Each row of a before or after table is a point. One or more steps were done to the points. Then noise was added and the rows were shuffled. The steps act on how far a point lies along the listed directions, d1 being the first. Write out the steps. A step turns or swaps two directions, mirrors them in a line or flattens them onto one, adds a multiple of one to another, or multiplies one. Angles are multiples of 10 degrees, from the lower direction toward the higher: turns from -170 to 170, lines from 10 to 170 but not 90. Use the fewest steps. Two steps may share a direction if one is a turn and the other turns, adds or multiplies; they go together, in the order done. Otherwise the lowest direction goes first.
(in the rows, 128 means zero)

Directions:
(1): [120 102  82]
(2): [116 174 104]
(3): [ 76 121 140]
Before (14 x 3)
[[138 124 145]
 [181 129 160]
 [149 119 173]
 [114 137 171]
 [116 155 191]
 [108 113  99]
 [189 126 120]
 [109 136 193]
 [140  74 145]
 [106  92 121]
 [147 121 133]
 [131 117 155]
 [114 129 116]
 [ 80  92  85]]
After (14 x 3)
[[134  92 169]
 [123 140 111]
 [154  22 172]
 [131 111 153]
 [120 132 174]
 [135  89 186]
 [117 157 188]
 [134 105 134]
 [126 124 201]
 [136 100 120]
 [137 108  91]
 [134 122 101]
 [135  96 167]
 [138  76 132]]
Steps: flatten d1 and d3 onto the line at 160 degrees; multiply d2 by 2

Directions:
(1): [106 142  87 159 102 126  71 108]
(2): [160 150 123 139 140 191 109 168]
Before (10 x 8)
[[186 101 202  66 199 169 249 190]
 [177 121 169 103 177 179 189 168]
 [136 146 146  87 125 154 144 158]
 [166  88 154 124 123 179 154 117]
 [110 142  92 140 108 127 102 129]
 [ 94 140 125 114 115  96  96  94]
 [124 125 167 106 127  67 147  96]
 [112 119  99 142 106 151  91 125]
 [135 153 140 104 167 149 157 186]
 [ 84 104 117 114  99  56 140  86]]
After (10 x 8)
[[128  86 180  76 163  84 230 123]
 [120 147 136 111 133 131 104 124]
 [133 107 151 109 150 115 172 116]
 [114 141 138  90 114 125 139 137]
 [106 144 129 111 147 106 149 153]
 [117 121  99 140 110 160  92 132]
 [145 132 178 102 138  95 153 119]
 [144  82 146 129 111 150 147  96]
 [119 146  98 141 113 143 106 141]
 [126 116 135 107 123 118 152 134]]
Steps: flatten d1 and d2 onto the line at 30 degrees

Directions:
(1): [105 111  99  92 101  78 131 132  98 103 170  84]
(2): [147 113 187  69 151 126 142  89 112 102 103 120]
(3): [151 165  78 125 132 110 102  76  83 131 101 152]
(4): [144  95 158 129  98  67  88 132 139 173 116 153]
(5): [143 114  95 118 193  99 137 104 185 150 141 109]
(6): [145 113 132 140  87 161  97  66 160 113 170 119]
Before (12 x 12)
[[135  96 158 137 108 136 100 122 158 142 151 132]
 [137 118 145 109 144 133 146 123 132 123 136 127]
 [137 112 186  99 127 141  97 147 117 128 116 150]
 [135 104 137 102 107 125 124  79 106 109 145 123]
 [162 127 167  79 149 116 137 101 112 116 126 108]
 [154 156 156 114 209 185 168 104 104 102  59 158]
 [139 161 122 117 226 162 184 144 140 127  86 142]
 [153 119 126 115 117 106  82  83 116 150 126 139]
 [124 124 134 120 102  98 103 120 120 139 108 147]
 [123 107 162  96 129 130 119 128 137 115 133  96]
 [152  86 171 125 118 130 108 104 172 150 122 139]
 [138 169 118 116 197 205 184 131 110  81 112 124]]
After (12 x 12)
[[140 175 113 116 198 202 181 126 105  82 109 127]
 [139 162 119 118 225 161 182 140 137 126  86 143]
 [174 153  82 113 119  91  57  38  75 152 102 161]
 [108  84 195  97 126 140 134 161 163 114 150  81]
 [134 139 113 118 104  90  92  99 101 139  96 156]
 [127  97 206 101 126 149 107 167 136 128 128 142]
 [130 108 159 109 143 139 153 138 145 122 144 119]
 [165 132 160  79 149 114 133  95 108 116 122 110]
 [142 117 121 102 109 118 116  62  92 109 136 132]
 [166 177 127 113 211 173 153  74  77 103  43 172]
 [141  67 196 126 115 140 121 131 194 150 137 126]
 [122  72 190 138 105 147 116 154 187 141 168 116]]
Steps: multiply d3 by 3

Directions:
(1): [165  95 105  95  83 147  81  91 132 100 154 146 139 126 104 132 154 132
  57 103]
(2): [126 134 147 155 201 112  96 145 123  80 170 156 146 115 143 115 157  64
 109 138]
(3): [ 96 136 107 118 125 115  74 125  50 115 128 101 100 105 175 186 110 138
 127 126]
(4): [173  92 133 101 156 131 129 147 120  78 133 112  98 128 159  71  82 159
 152  80]
(5): [114 139 116  88 118 118  77 140 122 154 175 186 148 154  94 115  76 123
 180 138]
Before (14 x 20)
[[120 124  84  43 105 118  42 130  68 167 192 180 148 174  99 140  17 152
  217 117]
 [153 115 129 122 103 154 172 117 191 143 105 139 155 125 102 103 165 127
  106 121]
 [181 101 138 108 135 140 125 117 145  68 172 155 115 132 114  55 119 116
  127  95]
 [188  93 149 119 166 154 189 149 179 109 137 110 105 136 136  47 112 151
  150 111]
 [138 105 101 119  94 127  91 110  87 101 111  93 100  97 147 169 113 169
   99  70]
 [120 139  83 116  60 130 119  93  98 113 136 125 123 124 138 187 120 148
   90 129]
 [131 124 129 114  94 138 170 100 201 159 132 166 170 145  64 104 166 143
  113 131]
 [160 123 144 109 119 152 155 125 162 146 139 133 133 146 108 119 130 135
  165 111]
 [139 110 118  99 124 127 101 140 112  97 152 134 112 131 143 103  78 135
  153 111]
 [143  93 139 110 133 136 136 122 171 108 137 164 146 154 101  61 128 121
  132 121]
 [163 106  98 123 104 137 124 103 120 117 110 101 130 123 131 124 125 158
   99 124]
 [136 159 120 111  85 129 141 141 169 177 137 186 162 163  51  95 106 125
  173 158]
 [142 116 136 120  91 145 144 118 190 157 166 175 169 156  78 112 142 116
  120 119]
 [ 73 155 117 149 156  91  72 127  53 120 131 123 111 125 165 196 146  99
  119 144]]
After (14 x 20)
[[133 123 126 109  94 134 157 100 201 156 144 175 179 147  59  98 167 137
  114 129]
 [147 117 135 121  99 142 134 118 188 146 177 180 174 153  79 108 150 105
  108 118]
 [138 111 122 106 139 126  98 144 112  87 158 134 113 126 148 102  87 125
  147 110]
 [145  91 141 114 139 138 134 123 170  99 140 163 148 147 105  58 140 110
  125 117]
 [160 124 144 109 124 148 146 128 159 146 147 140 137 145 104 115 127 126
  169 113]
 [143 102  92 105  80 131  77 107  84 107 119 107 102 105 137 170 105 177
  101  69]
 [137 162 125 116 115 122 126 149 167 159 157 201 168 162  58  87 113 100
  168 165]
 [118 128 100  66 162 104  16 145  66 130 223 198 163 166 109 131  43 102
  199 121]
 [165 104  89 112  91 138 113  99 118 122 119 113 132 128 120 125 115 164
  102 119]
 [186  96 136 110 139 146 128 112 144  60 170 149 110 126 114  58 132 113
  108  91]
 [ 75 151 120 157 154  93  86 123  55 118 115 108 104 120 173 200 154 105
  113 143]
 [119 137  78 107  54 129 103  90  98 113 151 139 126 131 131 187 113 145
   87 124]
 [156 115 124 110  92 154 164 112 189 149 111 148 157 130  97 102 158 133
  104 121]
 [187  97 147 116 161 152 191 147 181 116 134 107 103 142 136  47 103 156
  160 116]]
Steps: multiply d1 by 1.3; turn d2 and d5 by -30 degrees

Directions:
(1): [160 138 152 167  82 132 188  99 114 144 142  98 156 112 144 205 178 187
 138 141 143 113  97 120 122  95 103  92 202 133 117 123 164  94 108 148
 126 151 102  66 152 117 128 106  94 133 139 124]
(2): [103  94  91 187 117 149 147 180 198 107 131 163 138 156  99 114 137 145
 120 131 156 132 199  89 122 125  79  89 138 172 200 115 158  89 144 157
 152 106 131 117 101 123 112 143 156 110 140 152]
(3): [121 120 141 142  73 110  98 127  93 125  53 167 110 130 182 159 119 183
 112 111 119 123 140 103 115 165 123 134  83 145 157 144 145 120  99 103
  41 124  76 148 144  80 126 128 175 163 133 148]
(4): [ 86 108 117 145 112 121 118 152  48  89 140 136 178 130  82 136 108 106
 160 159 146 116 153 121 120  71 164  78  74 127  96 110  66 111 109  96
 114 128 106  59 123 132 136 118 156 122 171 114]
(5): [129 143 154 127 121 136 112 134 168  89 111 108  90 136  91 154  80 132
 122 105 137  78 170 144  94 149 108 121 132 104 126 135 131 157 134 138
  85 140 152 128 196 160 185 116  75  94 229 142]
Before (13 x 48)
[[138 116 117  90 164 108 117 110  92 183 166 134 152 108 138  74 163  78
  146 148  87 194  49 116 162 100 178 152 130 137  75 124  90 121 130 129
  185 119 143 115  78 123  90 129 147 138  32 107]
 [135 127 127 104 138 119 106 137 153 127  74 151  66 142 153 154  99 180
   96 103 135 114 161 133 117 194  91 164 121 134 167 131 164 146 140 126
   71 145 129 177 168 121 140 142 142 134 131 168]
 [115 129 124 101 161 145 138 117 116 103 193 102 191 117 107 126 107 103
  139 144 127 131  86 140 151  96 151 110 149 111  77  94  93 136 144 118
  179 123 142  90 125 149 116 135  99  96 116  97]
 [135 149 132 111 101 132 113 136 144 150  75 126  94 122 168 165 128 175
  101  90 107 121 119 116 101 174 101 173 121 108 167 145 168 164 117 134
   77 129 151 178 175 108 139 135 141 133 113 178]
 [114 114 142 166  79 134 169 143 168  89  91 144  97 147 128 155 125 172
  113 103 146 106 193 121  90 148  80 108 147 154 184 123 172  93 121 123
   93 123 114 132 151 159 153 115 108  86 204 159]
 [ 47  97  84 132 149 119  66 181  98  91 108 167 129 136 100  50  78  69
  139 144 116 148 170  95 138 133 183 125  33 128 134 122  73 134 127  85
  113 126 104 142  84 113 100 155 226 145 115 137]
 [142 144 159  74 135 134 120  82 137 167  92  93  96 125 178 127 147 152
  118 114 103 104  99 144 138 175 123 180 137 107 141 154 155 157 138 131
   94 144 132 170 137 140 129 108  82 145 109 139]
 [ 87  72  58 137 143 130 111 161 122 118 103 209 142 134 132  55 130 135
  108 130 120 184 175  92 162 138 140 134  58 177 194 157 109 126 137 111
  124  69 108 183  46  82  76 179 246 150  60 152]
 [ 89  90 133 187  85 121 141 160  84  65 146 135 148 129  93 169 143 151
  133 180 161 103 162  96 112  72 106  68 123 144 119 106  91  99 111 130
   71 138  83  45 130  89 136 106 142 135 185 138]
 [101  99 108 157  71 102 119 126  29 111 101 165 155 122 145 165 114 134
  137 152 122 124 131 104 112 110 176 109  63 159 120 135 101 118  99  86
   62 115  78 107 117  89 125 120 195 147 121 123]
 [ 79 114  97  96 194 138 101 168 127 115 181 150 153 119  56  16  80  43
  126 140 132 140 151 129 167  99 170 152  79 135 120 105  75 123 159 127
  187  80 175 128  80 145 118 136 152 100  95 126]
 [105 107 101 156 148 155 119 151 154 102 164 136 146 125  59 114 131  95
  144 167 151 118 159 153 124  74 141  81 120 127 106 104 100 115 137 141
  174 109 160  69 141 162 143 131 109  96 152 103]
 [123 136 155 111  83 113 128 106  78 137  73 136  95 108 141 192 111 146
  126  99 113 105 128 121 124 139 114 128 129 113 104 161 141 135 114 118
   70 135 101 119 175 118 142 115 107 141 163 132]]
After (13 x 48)
[[115 134 128 102 158 150 135 117 121  94 191 103 182 115 100 127  98 103
  138 140 128 127  91 140 142  98 151 107 148 106  74  94  95 142 144 120
  173 124 147  93 136 153 124 135  92  92 131 103]
 [ 76 116  99  96 195 139  95 170 132 112 178 150 143 122  52  19  72  42
  127 139 131 133 156 132 162 102 170 153  81 131 122 107  73 127 159 128
  182  81 178 127  92 150 124 137 145  98 110 129]
 [ 85  81  70 133 143 133  96 165 147  89  89 201 115 140 108  63  94 131
  106 114 126 151 203 101 140 157 128 137  52 162 194 163 104 145 142 118
   98  75 126 187  86  99 110 178 217 131 121 161]
 [141 138 155  71 135 135 124  80 127 174  93  97 102 123 181 124 154 152
  118 118  99 110  96 142 144 171 124 181 137 109 139 153 156 156 138 128
   98 141 133 168 126 135 124 108  89 149  99 139]
 [ 87  89 129 188  86 120 142 161  80  69 149 136 150 126  97 171 148 152
  134 182 165 108 158  93 115  73 105  68 123 143 119 105  91  96 111 127
   74 136  81  48 125  89 133 106 142 137 179 137]
 [133 149 127 112 102 133 120 132 131 159  78 129 108 121 176 164 139 174
  103  94 107 131 109 115 107 167 106 173 120 114 168 145 169 154 116 131
   84 128 143 175 160  99 125 137 152 141  91 175]
 [114 111 131 170  82 129 183 137 142 110 102 151 121 142 148 148 151 175
  117 117 141 130 170 111 108 136  91 111 150 165 188 118 172  71 122 119
  115 117 100 130 116 142 127 119 133 104 154 154]
 [136 123 118 106 140 116 120 133 138 146  82 153  86 139 170 148 121 184
   98 110 130 132 143 127 133 182  97 163 124 142 167 127 163 134 137 124
   87 143 119 176 147 106 118 144 164 150  89 159]
 [ 45 102  87 133 151 117  64 184 106  84 106 167 128 140  94  51  72  66
  135 137 118 143 177  99 133 138 178 123  31 123 137 122  69 140 129  88
  106 126 111 146  94 117 105 151 218 141 131 137]
 [126 131 148 112  81 110 136 100  62 145  78 140 108 104 150 187 131 147
  129 107 110 118 112 118 133 134 117 128 134 117 102 158 138 126 112 113
   82 133  94 116 154 109 131 117 121 152 137 129]
 [136 128 132  82 163 118  93 120 127 152 149 120 116 116 103  83 116  72
  139 129  90 158  89 130 136 123 165 153 123 119  71 130  91 150 140 135
  151 126 164 123 130 148 135 123 109 108 114 118]
 [107 106  98 161 149 153 124 150 148 107 167 141 154 122  68 113 139  96
  145 173 149 127 147 151 127  71 146  81 122 132 106 102 101 109 137 141
  179 105 153  67 132 153 134 132 116 104 138 102]
 [ 99  97 113 156  74 104 112 131  41 100  93 162 145 127 132 168  97 134
  135 145 125 112 143 110 106 113 172 108  64 152 120 136 102 127 101  90
   51 119  87 112 132  97 140 117 183 136 144 128]]
Steps: flatten d1 and d5 onto the line at 10 degrees

Directions:
(1): [ 87 153  96 176 148 113 135 158 128 120 100 143 114 177  92 149 132 143
 124 175 151 104  79 102 136 117 175 134  50 131 147 156 144 117 157 170
 102 144 134 114  74 156 144  69  92 101 123 127 176 109 106 157 143 118
 148 150 107 101  67 171 137  63  82 115]
(2): [ 66 115 124 146 133 100 110  78 152 125 165 136 100  75 172 119 141 174
 157 177 143 145 116  82 116 161  92 137  92 157 123 131 130 137 142  91
 140  78 150 184 119  63 146 111 108 132 101 188 122  90 122 134 148 178
 146  85 124 123 122 130 146  94 208 118]
(3): [ 77  93  94 161 126 125 156 137 149  84  96 143 143 116 151 125 132 102
 156 148 211 183 142 142 142 136  96 104 172 154 117  96 159 151  92 145
  57 168 100 105 190 104 176 134 132  83 112 119 186 139 123 151  88 117
 125 165 107 138 148 117 176 123 137 159]
(4): [125 114 156 135 152 134  99 147  60 144 145 123 139 183 132 147 135 100
 146 110 179 114 117 124 177 125 129  86 127 103 150  92 136  19 137 123
 135  85 143 112 142  69 109 178 144 130  91 154 169 107 133 119 172 137
  65 136 111  81 182 138 121  91 125 119]
Before (8 x 64)
[[143 153  91 140 130 126 158 146 156 121 105 115 127 138  97 120 105 144
  100 135 101 109 116 133 122 111 165 152  93 127 122 160 137 167 146 144
  109 152 134 128  94 184 142  77  97 110 131  94 131 150 126 139 124 125
  164 129 144 148  67 148 126 121 108 126]
 [112 116  96 171 137 130 144 180  96 118  90 136 128 193 102 145 116 104
  124 129 180 141  97 144 158 100 149 121 128 112 150 134 144  90 128 166
   85 158 107 113 132 161 150 125 106  95 120 106 175 142 126 161 115 101
  122 174  92 108 123 161 139  84  82 142]
 [145 130 145  98 117 137 125 126 142 117 125 141 144 109 132 119 126 129
  136 116 141 147 160 154 141 130 119 136 150 127 112 112 133 146 100 119
  120 145 111 111 159 117 137 154 139 133 116 116 120 144 127 136 105 112
  121 129 137 138 143 110 126 157 122 139]
 [ 97 132  91 120 126 108 139 106 166 101 123 140 111  96 131 130 129 145
  151 164 141 144 121 104 108 155 131 137 114 154 119 140 139 174 128 122
  115 133 121 151 144 120 156 102 109 109 122 150 135 125 126 141 120 138
  154 106 119 138 105 127 143 130 142 122]
 [170  80 140  77  86 150 142 103 147 120 131 110 151  67 175  94 141  74
  137  89 160 183 184 170 131 129  68 112 249 148 107  87 127 173  69 102
  113 147 109 123 219 107 129 186 165 137 134 107  98 170 145 102  84 105
  106 135 158 167 192  79 151 200 176 161]
 [173 160 149 120 137 138 119 145 120 160 110  99 115 147  82 140 133 141
   97 126  88  99 116 139 123 104 151 130 102 113 132 150  96 125 164 131
  163 131 129 130 100 168  92 134 140 154 150 123 107 121 130  96 142 113
  141 127 136 116  95 131  98 129  95 106]
 [145 109 141  97 120 147 123 140  94 149 141 107 135 140 132 135 114 106
  123  94 120 131 143 162 144 130 115 101 165 117 132 114 136 106 126 120
  141 133 126 116 140 128 111 147 150 144 122 106 124 150 143 129 141 110
   93 115 128 135 149 102 115 157 120 139]
 [126 145 125 133 136 117 136 141 141 109 119 137 120 125 120 134 121 137
  108 142  90 119 126 130 109 126 156 135  94 129 121 153 134 151 144 130
  120 157 149 121  90 154 107 106 118 129 132 112 125 136 118 134 119 119
  151 138 131 135  89 126 115 127 108 117]]
After (8 x 64)
[[105 123 128 148 148 122 130 156 108 103 120 139 132 153 132 142 125 113
  128 137 148 132 125 134 145 126 144 104 110 122 129 120 152  95 134 134
  101 145 149 104 119 112 111 140 129 115 106 124 170 126 120 138 130 119
  113 155 114 110 130 127 128 103 111 122]
 [232 130 188  44 100 150  96 102  97 185 175  90 131 109 137 108 139 104
  101  65  63  99 152 145 126 114 125 134 173 107 133 125  86 106 127  85
  208  82 154 145 125 130  62 182 159 196 145 125  40 147 147  73 154 122
   96  91 177 134 168 106  82 185 155 113]
 [129  97  97 141 110 135 163 153 134 106  92 130 136 128 131 122 109  99
  125 111 164 182 139 168 133 112 106 130 195 128 124 123 136 156  92 143
   82 180  89 127 179 163 159 143 122 103 139  92 135 168 136 153  72 101
  135 165 109 149 147 124 148 150 120 164]
 [130 149 123 158 148 132 132 166 121 138  86 113 120 170  80 149 138 133
  110 155 148 114 102 133 139 104 157 116  90 122 136 141 117 119 161 157
  118 151 120 109 107 159 120 116 128 122 136 121 159 115 117 118 136 102
  140 158 113 103  86 144 124  94  78 116]
 [149 131 131  98 114 140 131 138 118 153 136 107 122 132 114 135 111 130
  105 107  80 113 132 152 120 126 136 129 133 123 131 145 130 140 141 127
  149 144 126 126 101 168 107 109 134 149 139  97 104 153 138 131 137 108
  126 104 136 144 106 113 106 161 107 130]
 [111 116 119 111 135 115 116 110 121 111 143 133 119 117 143 137 133 120
  163 138 166 138 127 110 139 157 117 111 133 138 128 111 138 106 126 108
  127 100 130 145 168  73 140 149 129 119  99 168 149 116 135 125 143 148
  107 106 114 115 157 120 137 124 152 119]
 [122 120 106 154 150 133 144 164 102 115 110 117 148 176 117 134 113 102
  132 121 186 128 124 142 174 113 141  96 130 115 137 106 158  78 131 139
   84 129 133 102 145 111 145 139 119  93  88 114 191 141 132 137 142 128
  100 152 121 115 136 143 140  93 116 133]
 [166 143 164  83 123 137 111 124 122 139 141 135 141 124 121 123 127 137
  125 105 114 121 151 146 144 126 133 140 131 115 122 120 122 120 117 113
  150 123 126 119 134 120 113 157 139 151 119 124 104 136 130 126 128 117
  113 113 143 129 140 117 108 150 117 124]]
Steps: turn d1 and d3 by 70 degrees; multiply d4 by -1
